Each point is reached from the start by the listed moves, each made once or not at all, plus a little noise. Say if it took an odd or an even number of moves. Then give how often each move was made.

Moves:
(1): [55,0]
(2): [-3,36]
Start: [7,-10]
Points:
[3,27] => odd (0, 1)
[58,24] => even (1, 1)
[60,-10] => odd (1, 0)

Moves:
(1): [42,-4,-6,2,6,-4,4]
(2): [7,34,1,-2,-4,-1,-2]
(3): [5,-3,28,1,-8,4,9]
(4): [6,-4,7,55,-7,-9,-1]
(5): [-1,10,12,2,35,8,-4]
(6): [12,-1,-6,7,0,38,-6]
Start: [0,21,21,0,10,-1,-4]
Points:
[7,53,22,-3,7,-3,-7] => odd (0, 1, 0, 0, 0, 0)
[47,25,55,5,44,7,5] => odd (1, 0, 1, 0, 1, 0)
[46,24,34,60,46,-6,-5] => odd (1, 0, 0, 1, 1, 0)

Moves:
(1): [25,4,1,3,-4,1,-2,0,1,-6,3,-1,5,-3]
(2): [-7,28,0,1,3,-1,-3,1,2,5,1,-2,-2,4]
(3): [4,0,37,3,3,-4,-1,-3,-2,-2,3,6,0,5]
(4): [-2,-3,-2,34,6,7,-10,-4,2,1,4,-1,6,3]
(5): [8,-1,0,-2,35,2,2,6,-4,-3,-3,-6,-1,-4]
(6): [0,0,2,-3,-1,23,1,5,3,0,4,-2,-2,0]
(7): [2,2,1,15,1,0,40,-3,-3,1,0,5,6,1]
(8): [-1,0,0,5,-6,-2,0,22,-1,3,0,-2,2,-4]
(9): [-4,-3,-1,-7,5,-4,3,4,34,-1,-4,4,5,2]
(10): [4,-2,-2,-4,3,0,-2,-3,2,28,1,1,2,4]
(11): [-3,-2,-4,-2,5,-7,5,-2,2,-6,39,-4,0,1]
(12): [3,2,-6,-2,4,1,-4,6,-6,1,4,38,-5,-3]
Start: [-8,0,4,18,4,-11,13,4,11,4,5,-1,2,15]
Points:
[14,25,42,58,42,-12,0,30,43,0,9,-9,16,17] => odd (1, 1, 1, 1, 1, 0, 0, 1, 1, 0, 0, 0)
[-12,16,5,42,43,13,6,41,49,8,7,-10,12,18] => even (0, 1, 0, 1, 1, 1, 0, 1, 1, 0, 0, 0)
[-10,26,28,12,22,-23,8,0,11,29,54,41,-5,28] => odd (0, 1, 1, 0, 0, 0, 0, 0, 0, 1, 1, 1)
[-4,25,-2,18,45,10,49,42,37,34,11,34,7,19] => even (0, 1, 0, 0, 1, 1, 1, 1, 1, 1, 0, 1)
[14,26,-5,19,17,-20,52,5,46,26,53,40,10,22] => odd (1, 1, 0, 0, 0, 0, 1, 0, 1, 1, 1, 1)
[22,25,30,49,60,-10,-8,5,12,21,53,32,9,25] => even (1, 1, 1, 1, 1, 0, 0, 0, 0, 1, 1, 1)
[8,24,41,46,20,11,1,9,53,0,14,3,16,26] => even (1, 1, 1, 1, 0, 1, 0, 0, 1, 0, 0, 0)
[25,7,10,27,34,8,58,38,40,-5,2,-3,17,9] => even (1, 0, 0, 0, 1, 1, 1, 1, 1, 0, 0, 0)

Moves:
(1): [28,0,-4,4,6,-3,-3,-2,-3,7,3,2,0,0,-2,7,10,6,-6,-3,0,3,-4]
(2): [-7,27,1,8,6,-1,11,-4,4,2,-4,2,4,-2,-3,1,5,4,-1,-1,-1,1,-9]
(3): [5,9,32,-4,-5,2,-2,5,1,3,8,6,-5,1,-6,2,0,4,3,-9,-2,2,12]
(4): [1,-5,2,29,-8,0,-1,-2,-6,-3,0,7,-5,2,6,-1,-8,-2,-9,-5,3,-2,-3]
(5): [-3,-2,0,5,31,-5,-2,6,6,0,-9,-5,-5,4,2,-2,7,5,-8,-6,7,-3,8]
(6): [-2,-2,-3,-2,6,25,-2,-7,-4,1,-1,0,1,3,3,-2,5,-8,2,-6,5,-4,5]
(7): [4,-8,3,-5,2,1,23,1,-3,-4,-4,-2,3,-3,-3,4,-2,5,0,3,-2,4,1]
(8): [1,1,-1,3,-4,11,-3,29,2,0,-5,-5,0,-10,1,3,3,-8,4,0,-5,-2,3]
(9): [6,-5,-5,-1,2,11,1,-3,32,-3,1,8,-6,-6,3,5,-11,-12,-6,2,-5,-1,-1]
(10): [-1,-5,4,6,-8,-4,3,2,2,23,-3,-3,2,3,1,-1,9,-6,-1,-2,3,-3,0]
(11): [-3,-4,-4,-4,0,3,4,2,1,4,27,2,-2,-1,8,-1,-2,4,-4,2,0,-12,-4]
(12): [-3,-5,-3,-4,5,-5,-4,5,-7,3,-2,36,6,4,7,7,4,0,-7,1,-5,4,-12]
(13): [0,-6,2,11,6,5,-6,-2,4,-8,3,2,37,-3,4,-9,1,3,-7,1,9,8,2]
(14): [5,-2,-2,-1,-2,1,8,10,4,-8,2,-9,-2,34,-4,-1,10,0,-5,5,0,-1,-5]
(15): [4,4,2,-6,-6,1,0,-1,-4,-2,-1,-4,-1,-4,26,0,-1,-9,-2,4,3,1,0]
(16): [0,-2,2,5,4,-5,-1,-3,0,-1,6,-3,-2,3,-6,34,2,-2,-6,3,2,-1,3]
(17): [-6,-5,2,8,-6,-2,-2,-3,6,-8,1,-3,-4,-4,0,4,19,2,-2,-8,-6,0,1]
(18): [-6,1,-4,3,-3,10,-3,4,8,10,-7,-4,-2,3,8,5,-13,32,1,0,0,5,5]
(19): [1,-3,-1,5,3,-6,7,3,3,1,0,6,1,3,12,6,-2,-9,32,-1,-1,-2,2]
(20): [-3,0,1,1,-2,6,-2,-2,2,0,2,3,-9,-2,-4,-4,9,-2,4,28,6,-4,6]
Start: [-16,12,-1,-1,-8,10,5,-11,-10,15,-9,-6,-9,9,-7,-16,1,-1,7,-9,10,7,5]
Points:
[-25,7,31,27,-18,36,-8,-16,-17,10,0,46,-25,12,-2,-11,25,-10,-1,-7,10,5,18] => even (0, 0, 1, 1, 0, 1, 0, 0, 0, 0, 0, 1, 0, 0, 0, 0, 1, 0, 0, 1)
[5,-10,21,40,-12,58,-16,-18,18,18,30,50,-6,7,44,30,16,12,-32,1,20,6,15] => odd (1, 0, 1, 1, 0, 1, 0, 0, 1, 0, 1, 1, 1, 0, 1, 1, 1, 1, 0, 1)
[6,-14,-4,50,15,37,12,14,34,13,-23,-6,-39,-6,-2,40,20,23,-19,3,10,9,23] => even (1, 0, 0, 1, 1, 0, 1, 1, 1, 0, 0, 0, 0, 0, 0, 1, 1, 1, 0, 1)
[-2,-2,-7,53,13,50,22,-34,15,7,20,50,15,-2,7,27,33,-3,-31,7,17,2,-9] => even (1, 1, 0, 1, 0, 1, 1, 0, 1, 0, 1, 1, 1, 0, 0, 1, 1, 0, 0, 1)
[7,31,22,-5,7,39,29,-11,-17,40,17,29,-11,13,22,39,9,33,-14,-17,11,10,2] => even (1, 1, 1, 0, 0, 1, 1, 0, 0, 0, 1, 1, 0, 0, 1, 1, 0, 1, 0, 0)
[-14,-17,-5,34,-3,60,29,31,35,24,-10,-25,-28,30,44,-4,18,1,-20,-21,14,-9,19] => even (0, 0, 0, 1, 1, 1, 1, 1, 1, 1, 1, 0, 0, 1, 1, 0, 1, 1, 0, 0)
[27,3,28,14,-18,48,25,33,40,34,-8,-8,9,27,30,2,11,2,26,21,17,17,26] => even (1, 0, 1, 0, 0, 0, 1, 1, 1, 1, 0, 0, 1, 1, 1, 0, 0, 1, 1, 1)
[-31,21,22,16,12,58,10,28,45,37,5,14,-37,36,26,36,49,0,-18,3,12,-11,15] => odd (0, 1, 1, 0, 1, 1, 0, 1, 1, 1, 1, 1, 0, 1, 1, 1, 1, 1, 0, 1)

Moves:
(1): [13,-1,-18,5,13,-9,-3,25,3,16,-15,5,-12,-3,-5,9,-3,-9,-7,10,7,5,1,7,0]
(2): [13,6,-11,1,5,-5,11,-4,4,-6,-12,-14,-2,5,5,-4,2,10,-7,-23,-15,5,2,-4,-2]
(3): [10,0,7,-5,-9,-3,6,-10,-1,-2,-4,-3,5,-6,4,3,-8,-7,8,-1,-10,-3,0,3,5]
(4): [2,-7,-2,20,-6,-14,4,14,-7,-7,15,-6,-7,3,-17,-5,-11,5,6,9,-6,-2,-5,-3,5]
(5): [8,8,-2,3,12,2,-4,-1,-4,-3,-5,2,1,6,-1,2,-3,-4,5,6,3,-6,-2,-6,6]
(6): [-2,1,1,0,7,22,2,-4,-13,-11,-8,4,-5,-19,-3,10,-11,7,3,-5,-4,0,-1,0,14]
(7): [3,-6,-3,-5,-3,-1,11,-6,0,0,8,5,5,0,-18,7,0,3,-7,6,4,-1,-3,2,-6]
(8): [-3,17,3,-18,4,13,-2,13,-4,-8,3,3,-5,21,1,15,8,-5,7,-5,-23,6,12,3,7]
(9): [-11,18,3,6,6,-8,15,-2,6,4,-10,3,-2,-4,-5,9,2,4,-1,-4,1,1,0,15,6]
(10): [-2,20,13,-8,6,6,2,-2,-5,12,17,-11,-2,-12,-2,-3,0,-3,5,-7,4,11,-5,1,-6]
(11): [-2,-6,1,20,1,-12,-6,1,1,-4,-3,4,-21,-7,-1,8,15,1,-1,-1,8,1,-5,7,-18]
(12): [1,7,-3,-3,-3,-4,8,0,-4,-2,0,7,-6,-2,6,-4,0,-4,3,4,8,-11,-1,5,-2]
(13): [-1,5,-7,10,-7,5,-5,-1,8,2,13,8,4,-5,-1,-5,-12,-9,8,-6,2,3,0,0,-4]
(14): [1,-7,-1,-5,-14,5,-3,-8,-7,3,3,5,-6,15,-6,-6,5,-9,-14,3,-3,20,6,-4,5]
(15): [3,-7,0,13,12,9,15,-8,-7,7,6,-1,5,6,14,-9,4,-2,-6,-2,-4,3,-7,4,-5]
(16): [9,2,-3,6,-8,-5,7,3,0,10,4,8,3,-5,-4,16,12,3,6,-4,6,4,-7,-12,7]
(17): [-5,3,-9,2,-11,8,-5,-7,0,1,-6,-14,10,-6,-5,-2,4,-2,-2,2,1,-2,-5,3,-6]
(18): [13,-2,4,14,-7,17,-22,6,-3,4,10,3,-4,-1,-13,-13,-3,19,-2,12,3,5,-5,11,-5]
(19): [-3,-12,-16,3,-2,7,5,-6,7,-3,1,-7,-4,4,6,8,-2,-1,18,3,5,8,-1,4,-4]
(20): [-2,3,1,-1,-7,0,3,2,-6,-3,9,7,-5,-2,6,13,-3,3,-11,17,-2,6,16,-4,-3]
(21): [2,-2,11,-2,-3,8,12,20,-5,-15,-7,2,15,8,-2,-2,7,-3,12,14,2,6,10,-8,-2]
(22): [-6,-4,-6,-6,-5,-8,-2,-6,-8,12,-2,9,4,-12,6,-4,4,18,16,0,-7,5,-7,-10,-3]
(23): [3,-9,1,9,-5,0,2,-1,-2,11,-2,-9,-3,-13,-3,1,3,1,4,1,-3,-11,13,-1,-5]
(24): [-3,-2,1,-1,-11,4,-13,6,-16,0,0,2,7,14,-9,2,-9,4,-2,-1,5,0,4,2,-3]
Start: [-5,-3,-4,-8,6,-1,-4,11,-10,3,0,-16,-3,7,-9,1,-5,-5,8,-6,-2,6,-8,-2,3]
Points:
[15,-13,-41,4,-10,23,30,42,-29,37,7,14,-9,22,4,20,23,-31,54,14,-12,44,10,-12,-1] => odd (1, 0, 0, 0, 0, 0, 0, 1, 0, 0, 0, 1, 1, 1, 1, 1, 0, 0, 1, 0, 1, 1, 1, 0)
[23,28,-18,24,6,22,-2,43,-53,8,10,-12,-35,-17,-43,33,-56,7,33,37,13,22,-8,34,14] => even (1, 0, 1, 1, 1, 1, 0, 0, 1, 1, 0, 1, 0, 0, 0, 0, 0, 1, 1, 1, 0, 0, 0, 1)
[14,19,-43,19,1,12,-12,38,-18,33,18,-11,-60,-19,-3,18,4,15,40,-3,-17,40,11,17,-44] => even (1, 1, 0, 0, 0, 0, 0, 1, 0, 1, 1, 1, 1, 0, 0, 0, 0, 1, 1, 1, 0, 1, 1, 0)

Moves:
(1): [-8,-14,-15,11,-15,11,-7,-8,2,-1,-5,-10,-6,-7,8,-8,-11,16,3,-16,9,4,15,7,2]
(2): [6,-4,8,-8,-14,9,14,2,-4,-13,-11,-5,-13,-12,7,-15,-2,10,13,4,21,14,6,-12,2]
(3): [7,12,-5,0,16,1,8,-3,-3,-11,-1,-12,3,12,3,-19,-6,-11,-4,-10,-14,6,-10,2,-11]
(4): [5,-4,-3,2,0,-3,8,0,11,-7,-5,-6,-5,-1,-6,8,-3,4,3,3,-1,-5,-3,1,-7]
(5): [4,3,2,-4,-1,-20,-5,-12,-2,8,6,-20,2,-5,12,-2,-3,0,-2,0,-4,-4,-6,4,3]
(6): [8,-2,3,-9,4,1,-3,-6,0,1,-2,4,-10,1,1,1,0,2,5,-6,11,0,-3,-2,3]
(7): [-5,6,-3,-1,1,7,-4,12,9,-9,14,10,-8,-1,-2,-13,-7,4,-9,5,-6,-6,2,-3,-10]
(8): [4,7,0,0,-2,-6,3,11,-1,-7,2,-9,-1,-2,-19,3,-9,3,-2,1,12,-7,-3,-2,5]
(9): [-2,-1,-15,-7,8,0,-1,9,-4,-5,-3,7,9,13,4,-4,16,2,9,2,23,5,-3,10,-6]
(10): [-7,4,8,-8,-2,4,-12,-7,4,5,3,-6,-4,2,-1,3,-10,2,2,-3,-8,-8,0,17,-7]
(11): [-13,4,19,-3,3,-8,-16,-6,-9,0,6,-7,-10,1,5,7,-1,-3,-6,11,0,11,13,0,6]
(12): [-4,-4,-4,-8,9,14,0,-7,4,-7,2,-2,8,-11,17,5,-2,-9,-7,-14,2,2,-6,5,2]
(13): [-3,13,3,20,-3,0,3,7,11,-3,12,-7,6,-5,9,-8,14,16,13,-5,-5,13,-3,-5,3]
(14): [2,-9,-11,3,11,6,-14,-2,-8,-6,0,-7,4,-3,14,-5,1,13,-6,9,8,-18,2,11,14]
(15): [-7,-4,-4,-4,6,1,-19,-1,-6,8,1,-8,5,-3,-20,-8,-15,0,-1,9,-9,10,8,-5,-1]
(16): [14,8,-12,-4,6,7,6,10,1,9,-1,-4,-15,-11,14,-15,-1,5,3,6,6,9,-8,7,-10]
(17): [1,-9,2,-5,-4,5,-1,-3,-9,14,18,-6,2,0,-13,4,-2,8,-7,-21,-1,5,-15,8,-3]
(18): [3,-7,9,13,7,-8,1,21,0,3,-5,8,-7,-6,1,-19,14,4,18,-5,9,-3,-10,-9,-10]
(19): [-21,18,6,-6,9,-12,1,-6,-8,-8,-6,17,-12,-1,-1,4,-7,6,-5,1,5,4,-6,18,15]
(20): [9,-1,-4,4,2,-5,4,6,6,3,3,4,7,-17,-5,-9,3,4,3,-6,-13,5,7,8,10]
(21): [1,-3,-8,0,-4,4,3,6,-3,2,4,-3,1,2,2,-5,-2,-3,7,0,-4,8,-3,3,7]
(22): [12,-1,-6,1,1,-10,13,21,-8,18,2,9,1,-12,11,0,4,15,18,-13,-4,5,-6,-1,-1]
(23): [-4,-10,-3,-2,15,-1,13,-4,7,8,-2,7,-5,-18,-7,-9,12,6,15,-5,-1,-18,11,-6,4]
(24): [2,-3,-8,3,-2,-3,-4,1,-13,-5,-10,-4,-8,-4,-7,-6,7,-8,9,-2,-7,-5,1,-11,-4]
Start: [-5,0,12,-5,-10,-3,6,10,6,5,-13,14,-6,-11,7,2,-3,-11,0,-5,0,-33,17,-10,-5]
Points:
[-15,20,-8,-4,18,-19,-8,40,-41,17,6,11,-29,-34,43,-22,28,45,28,-18,26,-5,-9,27,10] => odd (0, 0, 0, 0, 0, 0, 0, 0, 1, 0, 1, 0, 1, 1, 0, 1, 1, 0, 1, 0, 0, 1, 0, 1)
[35,8,6,5,26,-16,1,21,17,19,17,-39,-22,-45,35,-58,4,36,29,-42,-11,-33,-32,32,-20] => odd (0, 0, 1, 1, 1, 1, 0, 0, 0, 1, 0, 0, 1, 1, 0, 1, 1, 1, 0, 1, 0, 0, 0, 0)
[-35,18,9,6,22,-39,6,31,22,-10,-9,18,-37,-38,7,-43,31,26,52,-13,5,-60,1,6,-24] => even (0, 0, 0, 1, 1, 0, 1, 0, 1, 1, 0, 0, 1, 0, 0, 0, 0, 1, 1, 0, 0, 0, 1, 1)

Moves:
(1): [13,-2,-5,5,6,-5,-5,3,5,-7,-3,-2,0,4,-9,1,0,2,-2,3,1,-1,0,-4,4]
(2): [-1,13,1,2,0,-6,0,2,3,4,2,5,3,-1,-1,1,8,0,-1,-8,-2,2,5,1,4]
(3): [16,-2,16,-8,0,0,4,5,3,-4,2,-5,-6,0,-8,6,3,-3,-2,2,-5,0,-1,-9,1]
(4): [-4,0,7,12,1,-1,4,-10,-2,-6,5,-1,-2,5,2,-5,2,4,-2,0,-3,4,-7,-4,5]
(5): [-10,4,2,6,14,-3,1,3,3,-6,-5,2,-6,-2,2,-5,0,-1,-7,-3,-3,-2,2,3,-3]
(6): [6,5,-13,-4,-4,19,2,-3,9,-9,0,-1,2,1,3,-2,-1,4,1,7,-10,-1,-12,0,-14]
(7): [2,4,-5,-2,-2,-3,13,-3,6,-2,-5,10,2,0,11,-4,-4,-1,1,-8,1,-2,0,4,2]
(8): [9,-4,-10,5,-12,9,11,18,1,-3,4,6,-3,-4,-6,4,-8,3,4,0,-3,4,-4,-6,-16]
(9): [-5,-3,2,-3,-3,6,-5,1,14,-1,4,2,2,0,0,-4,-8,-4,-2,-8,1,6,9,6,0]
(10): [0,-8,-1,6,12,15,0,9,0,22,8,3,8,-1,3,-5,3,0,0,5,-5,-10,-6,3,6]
(11): [7,0,-3,-8,-3,9,3,1,-10,-13,14,-1,-6,-7,2,1,4,-13,8,-1,9,0,-5,13,1]
(12): [-3,0,4,-5,2,0,-6,-1,1,-7,7,9,-1,2,4,-1,1,2,3,-3,0,-5,-8,-6,-2]
(13): [0,-1,8,-1,-1,2,-3,6,-4,0,1,-6,14,-1,7,-3,-2,-2,-5,-1,1,2,-7,3,0]
(14): [4,-4,-3,-9,13,4,-1,11,-7,5,6,0,-3,22,-11,0,2,0,2,-4,-3,9,-3,10,-9]
(15): [3,0,10,3,-9,-2,-8,8,-2,-10,4,-4,-14,15,20,-2,4,3,0,-5,-7,-6,0,2,3]
(16): [6,-1,8,3,1,1,0,1,4,2,2,4,2,1,1,17,0,3,1,6,2,1,-4,4,-1]
(17): [-5,-6,3,-1,0,-3,2,3,1,-4,-2,0,0,1,0,1,17,-1,0,0,4,1,-4,-3,2]
(18): [7,1,4,1,-5,2,4,0,-2,-6,4,-5,-3,1,-3,-5,-3,18,-3,8,10,-1,2,0,3]
(19): [2,4,10,-2,0,-5,-1,1,4,2,-4,-7,5,1,5,-2,2,4,19,7,1,5,-3,-2,6]
(20): [-10,2,-2,1,2,-5,2,5,2,5,7,-1,-2,9,1,-3,1,-5,-7,20,1,-5,-12,-2,0]
(21): [3,4,5,5,-9,9,1,5,-5,9,-10,9,-7,4,-2,-5,3,-9,-2,2,11,-5,-8,5,0]
(22): [1,-6,4,-3,5,5,-6,-2,-15,0,-1,2,4,2,8,-8,6,-3,0,17,-2,8,5,-5,0]
(23): [0,0,2,0,-1,2,4,-4,-3,-8,2,-2,3,5,-3,-3,3,-8,2,-1,3,-7,10,0,-4]
(24): [-6,-5,11,-2,-9,-3,2,7,-8,1,-6,6,3,-3,-8,-5,-4,1,-8,3,-10,-6,-2,25,7]
Start: [0,-3,11,-1,6,6,3,-8,-5,10,11,8,-7,-7,-2,-18,-4,13,19,-2,-3,-1,-5,5,-4]
Points:
[9,-5,46,4,1,10,-26,11,3,2,16,22,-21,31,28,-25,4,4,27,37,4,-2,-27,4,6] => odd (1, 0, 0, 0, 0, 0, 0, 0, 1, 0, 0, 1, 0, 0, 1, 1, 0, 0, 1, 1, 1, 1, 0, 0)
[-8,-9,23,-5,5,23,19,10,-9,2,31,19,-9,26,9,-40,11,-18,11,-3,18,9,-42,37,-3] => odd (0, 0, 0, 1, 0, 0, 1, 0, 1, 0, 1, 0, 1, 1, 0, 0, 1, 0, 0, 1, 1, 0, 0, 0)
[25,-2,57,-7,19,-3,-13,20,-18,-29,20,-9,-13,5,25,-27,39,-3,30,10,-8,7,-13,5,13] => even (1, 1, 1, 0, 1, 0, 0, 0, 0, 0, 1, 0, 1, 0, 1, 0, 1, 0, 1, 0, 0, 1, 0, 0)
[-3,-6,60,-4,37,14,27,27,-15,-1,51,31,1,22,0,-28,31,-13,3,5,-17,-19,-46,47,6] => odd (0, 1, 1, 1, 1, 0, 1, 0, 0, 1, 1, 1, 1, 1, 0, 1, 1, 0, 0, 1, 0, 0, 1, 1)
[16,-4,28,9,19,38,-1,13,-21,-7,30,14,-5,-2,0,-42,6,0,11,8,24,-31,-24,22,1] => odd (1, 0, 0, 0, 1, 0, 0, 0, 0, 1, 1, 1, 1, 0, 0, 0, 0, 1, 0, 0, 1, 0, 1, 0)

Moves:
(1): [2,-4,0,3,4,-2,7,-2,0,-2,-1,-3,0,9,0,-1,-4,4,-2,2,-2,4,0,7,5,0]
(2): [-3,13,-9,-1,-2,10,1,-2,9,-1,1,-4,1,-3,-4,-3,-1,5,1,3,-3,-2,4,3,7,2]
(3): [6,5,9,9,-2,1,-5,0,2,-5,-2,1,-1,0,4,-3,1,-5,-2,5,1,-2,-4,-5,1,3]
(4): [-2,-1,-7,7,1,-3,0,2,3,2,-1,3,0,-5,-1,-7,3,-1,5,-2,-1,-1,-1,0,0,-1]
(5): [1,-1,0,7,4,-1,-1,-3,-7,-7,-3,-4,-13,7,-5,-4,5,3,5,-5,-6,4,8,-4,0,5]
(6): [6,-2,-6,-2,3,13,-4,-11,-1,3,-2,6,-3,2,3,9,1,-2,2,-4,-2,0,9,7,-4,1]
(7): [2,1,0,0,-4,1,7,-1,-10,2,0,4,-4,3,-3,-3,4,2,-4,5,-1,-3,1,-1,-2,-3]
(8): [4,-4,-1,6,-4,2,-4,6,-2,-6,9,2,-5,3,-4,-1,0,4,8,1,2,0,1,4,2,-1]
(9): [-4,-1,-3,1,-9,5,3,0,6,-2,-1,-3,-6,2,2,7,0,-8,3,1,-3,-3,2,-8,-2,-9]
(10): [1,-6,8,-1,-2,2,5,-1,3,10,-1,1,-8,-11,3,-6,-1,-1,6,-2,-7,-7,-1,3,7,10]
(11): [4,4,-1,-9,-9,-6,6,-8,2,2,8,2,5,-1,-2,-6,2,2,5,5,5,-9,6,-7,1,7]
(12): [0,-3,-6,-6,1,-2,4,2,12,0,-1,9,-7,-4,1,8,-3,3,1,1,0,-1,5,5,3,-2]
(13): [-2,0,9,-3,6,3,4,0,3,8,-8,-1,4,-3,-3,2,-3,-3,6,-5,3,4,17,-9,5,-10]
(14): [-6,1,0,-2,0,-2,-4,2,3,3,0,6,-3,7,5,4,8,1,-3,1,2,7,6,-1,2,-1]
(15): [-1,1,-2,-2,5,-2,9,1,2,1,8,-4,-1,-1,5,-2,-10,-9,0,-2,5,0,14,-2,-4,6]
(16): [4,10,3,1,6,-7,6,-2,3,0,-3,-6,1,-2,5,15,3,-6,7,3,-4,-11,-2,5,6,-10]
(17): [8,-2,-4,-5,-2,5,8,-1,3,-1,-5,-5,0,7,1,3,7,1,9,5,5,10,-3,3,-4,-2]
(18): [2,-4,4,4,-1,5,-2,-7,-1,-4,4,4,-1,-4,3,5,3,6,-6,0,6,6,-1,0,9,-5]
(19): [-2,2,-5,0,-3,-7,5,1,-10,1,-8,4,-1,-1,3,-6,-2,0,3,-9,10,-1,-2,-2,5,-5]
(20): [4,-8,1,-3,10,6,1,-3,-3,-3,3,3,3,1,9,-3,-3,4,-1,7,-3,-3,3,1,-3,-2]
(21): [-4,0,-4,1,11,-3,-5,-3,2,10,3,-2,-6,1,-4,-1,3,-6,5,3,5,-7,-6,0,3,0]
(22): [1,7,3,3,-1,-4,-7,1,1,6,-1,-7,-1,-1,-4,9,-8,5,7,1,5,8,-1,-3,2,5]
(23): [2,-8,-1,2,-3,-3,-7,-3,-3,-3,-3,-7,-1,-6,-2,-4,4,-3,0,7,-1,0,7,-3,6,-3]
(24): [-17,3,5,7,-2,6,15,-8,-3,-9,-7,-3,-7,-6,-1,-12,-13,-1,3,0,10,5,4,18,0,1]
Start: [3,-6,-9,-2,-1,13,0,1,0,-2,9,5,-1,2,5,-5,-4,7,2,-1,-5,-2,6,7,4,-1]
Points:
[0,-4,-6,9,23,34,41,-31,19,-15,-6,-11,-40,9,18,3,-2,-3,26,30,10,8,60,17,34,-30] => odd (1, 1, 1, 0, 1, 0, 1, 0, 1, 0, 0, 1, 1, 1, 1, 1, 1, 1, 0, 1, 1, 0, 1, 1)
[1,-8,-21,7,-3,34,28,-18,-22,-16,4,3,-42,24,18,-2,-15,10,36,0,19,24,47,20,-5,-5] => even (0, 0, 0, 0, 1, 1, 1, 1, 1, 0, 0, 0, 0, 1, 1, 0, 1, 0, 1, 1, 0, 1, 0, 1)
[24,-5,-19,0,-1,2,19,-29,-25,-8,-2,1,-18,13,3,-5,8,9,21,5,-6,-15,34,10,21,-9] => even (1, 0, 0, 0, 1, 1, 1, 0, 0, 0, 1, 0, 0, 0, 0, 1, 0, 0, 1, 0, 0, 0, 1, 0)
[27,-4,-24,12,-6,33,11,-25,-10,-15,22,27,-8,6,13,-24,0,28,13,12,8,-12,22,13,25,-5] => odd (1, 1, 1, 1, 0, 1, 1, 1, 0, 0, 1, 0, 0, 0, 0, 0, 0, 1, 1, 1, 0, 0, 0, 0)
[26,-15,-11,0,-17,15,31,-18,8,1,4,17,-22,-3,22,-6,-5,21,27,18,9,-2,11,-1,26,-4] => odd (1, 0, 1, 1, 0, 0, 1, 0, 1, 1, 1, 1, 0, 0, 0, 0, 1, 1, 1, 1, 0, 1, 0, 0)
[-7,22,-29,10,-9,32,37,-25,5,-4,-3,-1,-26,-1,20,15,-8,3,31,2,25,15,36,27,18,-22] => odd (0, 1, 0, 1, 0, 1, 1, 0, 1, 0, 0, 0, 0, 1, 1, 1, 1, 1, 1, 0, 0, 1, 0, 1)
